Each row is a point. The points of each table are mixes of a few directions, plus a little noise. Count the directions of each table, and those that both share. Where both have some left over, give the other angles between the two spaces (their principal angles), to ten degrees, smallest first.
In the rows, zero is written as 128.

First:
[[ 87  63]
 [155 169]
 [157 170]
 [105  94]
 [139 143]]
Second, 6 rows:
[[126 130]
 [156 102]
 [ 89 164]
 [ 76 177]
 [138 119]
 [184  75]]
Directions: first 1, second 1, shared 0; angles 80

First, 8 rows:
[[127 141 168 157 112 110]
 [193 163  62 178  51 101]
 [144 171 124  92  58  87]
 [ 98 116 195 148 156 134]
 [103  81 118  87 159 186]
 [135 128 108 117 121 131]
 [115 133 149 151 180 107]
 [109  91  99  95 186 167]]
Second (7 x 6):
[[147 122  99 180 161 128]
 [ 82 130 216  79 116 123]
 [147 101  67 155 163 161]
 [137 118 119 125  96 148]
 [152 128 104 183 123 128]
 [ 80 160 201  29 113  83]
 [150 136  91 142 122 120]]
Directions: first 4, second 4, shared 4

First (9 x 11):
[[133 122 183 124  99 152 108 153 161 125 110]
 [145 141  88 106 145 114 145  62 127 134 141]
 [136 141  50 117 167  97 158  57  98 136 151]
 [127 167 194 157  61 181  98 181 159 144 134]
 [ 90 110  79 166 166  96 144 174  61 123 138]
 [127 122 169 130 107 145 112 155 149 125 115]
 [134 119 102 113 150 110 140  96 122 125 128]
 [133 110 233 119  81 169  88 185 185 118  93]
 [125 117  59 120 175  88 156  89  89 127 141]]
Second:
[[ 96 164 108 164 109 133 129 144  93 145 145]
 [136  86 124  93 141 115 130 157 132 102  82]
 [112 127 136 159 157 114 129  78 116 144 173]
 [102 133 109 154 141 117 133 129  96 136 144]
 [ 94 178 148 164  86 152 115 130 121 152 149]
 [179  94  94 106 187 105 151  91 138 115 152]
 [166 145  50  95  91 142 150 217 111 107  86]
 [141  92 249  85 110 149  88  79 213 117  94]]
Directions: first 3, second 4, shared 2; angles 40

First, 11 rows:
[[167  61 127  70 195 144  89  86 120 124 129 130 160 150  93 169 141 136]
 [ 88 156 126 133  74 132 163 118 114 150 128 127  90  85 187  87 129  70]
 [103 227 130 238  63  88 158 224 159 113 124 129 113 140 123  98 108 188]
 [198 104 105 157 151 105  84 140  96 144 130 135 147 169 121 155 172 185]
 [147 109 129 119 157 128 111 126 132 119 129 130 145 146 102 150 129 149]
 [116  63 159  31 220 170 112  82 177  79 128 118 173 139  41 180  80 121]
 [153  91 116 100 141 135 111  92  96 150 130 130 127 124 149 135 155 106]
 [100 125 143  98 137 145 142 115 150 113 126 124 130 113 115 128 103 105]
 [113 169 124 168  88 115 146 157 129 135 127 128 110 121 150 104 126 132]
 [ 77 191 131 168  58 121 175 154 134 135 127 125  90  93 173  77 114  95]
 [146 113 117 125 125 125 118 114 100 148 130 131 123 127 153 125 154 117]]
Second, 11 rows:
[[ 72 169 124 147  48 144 184 193 127 200 153   7 137 138  86  78 179 211]
 [139 119 128 101 166 130 108 139 147  88 102 149 143 119 126 119 113 142]
 [127 127 127 103 151 134 118 154 148 100 105 124 147 120 117 107 122 160]
 [158 114 121 150 153 105 107  67 102 124 143 184 111 145 149 183 115  70]
 [162 118 105 128 198  99  88  88 117  90 122 178 141 156 123 175 115 127]
 [130 108 157  98 122 154 127 142 155 100 101 159 118  83 160  97 101  86]
 [128 114 150 111 117 147 131 134 144 114 113 149 116  95 154 107 110  91]
 [140 109 146 117 129 137 121 113 135 110 118 169 113 104 159 128 106  75]
 [117 156  92 131 156 109 124 157 124 131 131  72 167 171  71 128 157 232]
 [110 157 108 204  62 102 167  90  69 225 200  74 102 178 113 173 175 122]
 [126 117 148 119 107 145 136 132 138 126 121 142 113 100 152 111 116  91]]
Directions: first 3, second 3, shared 0; angles 30, 60, 60

First (8 x 32):
[[136 128 124 134 131 133 130 124 133 125 128 135 138 125 136 131 134 137
  126 131 123 126 124 128 123 125 130 131 129 128 130 130]
 [ 83 128 148  95 114  98 114 151 101 146 123  89  73 145  86 111  96  71
  136 111 149 139 151 132 156 142 114 112 122 130 118 115]
 [161 128 113 152 139 150 137 111 149 115 131 158 169 115 159 141 150 171
  123 141 112 120 111 125 107 117 139 140 132 126 136 138]
 [150 129 118 145 136 141 135 116 142 119 131 148 155 119 148 136 144 156
  124 137 118 122 117 126 115 121 135 135 131 128 133 134]
 [166 128 111 155 140 153 140 109 151 114 132 162 174 114 164 142 154 177
  120 144 110 118 109 125 104 116 141 141 133 126 137 139]
 [163 128 111 154 139 151 139 110 150 114 131 160 171 115 161 141 153 174
  122 142 111 119 110 125 106 116 140 141 133 127 136 138]
 [ 56 129 161  76 107  81 106 164  84 156 120  65  40 156  62 101  78  37
  142 101 161 147 164 134 171 151 104 103 118 131 113 107]
 [107 128 138 113 121 114 121 137 115 136 125 110 103 136 109 120 114 102
  132 121 137 133 139 130 141 134 121 120 125 129 124 122]]
Second:
[[129 128 127 131 125 135 131 130 129 127 125 133 131 127 132 130 130 133
  130 128 128 126 122 128 123 128 127 133 126 133 129 136]
 [127 127 130 123 131 123 126 126 125 129 132 119 125 129 123 126 124 124
  125 127 130 133 136 128 135 129 130 123 130 123 126 119]
 [124 127 134 112 141 104 118 118 121 133 140  97 120 131 112 120 113 107
  117 128 133 142 158 130 148 127 134 110 134 111 125  97]
 [128 127 126 131 126 133 129 130 129 127 124 132 129 128 131 129 131 132
  129 128 127 127 123 127 125 129 127 130 126 130 130 133]
 [119 124 140  97 152  82 108 108 115 140 151  71 112 136  97 113 101  84
  109 126 135 156 185 133 170 125 140  94 142  99 120  67]
 [130 128 126 132 125 132 130 130 130 126 125 135 128 127 132 129 131 133
  130 128 127 125 123 128 123 126 128 131 127 133 128 136]
 [125 126 132 117 138 110 121 120 123 133 135 107 122 130 117 121 117 113
  121 127 130 138 150 129 142 127 133 115 134 117 125 105]
 [133 131 121 145 115 154 139 141 135 121 114 161 136 124 145 137 142 152
  140 128 123 113  94 126 106 130 121 147 120 146 132 164]
 [147 137 106 185  80 216 168 167 153 104  83 238 157 114 186 155 181 211
  166 130 114  78  18 122  49 133 104 191 101 187 143 249]
 [122 124 137 106 146  92 113 112 118 138 145  83 117 135 104 117 107  95
  113 126 134 148 171 131 159 125 138 102 138 104 121  80]]
Directions: first 1, second 1, shared 0; angles 50
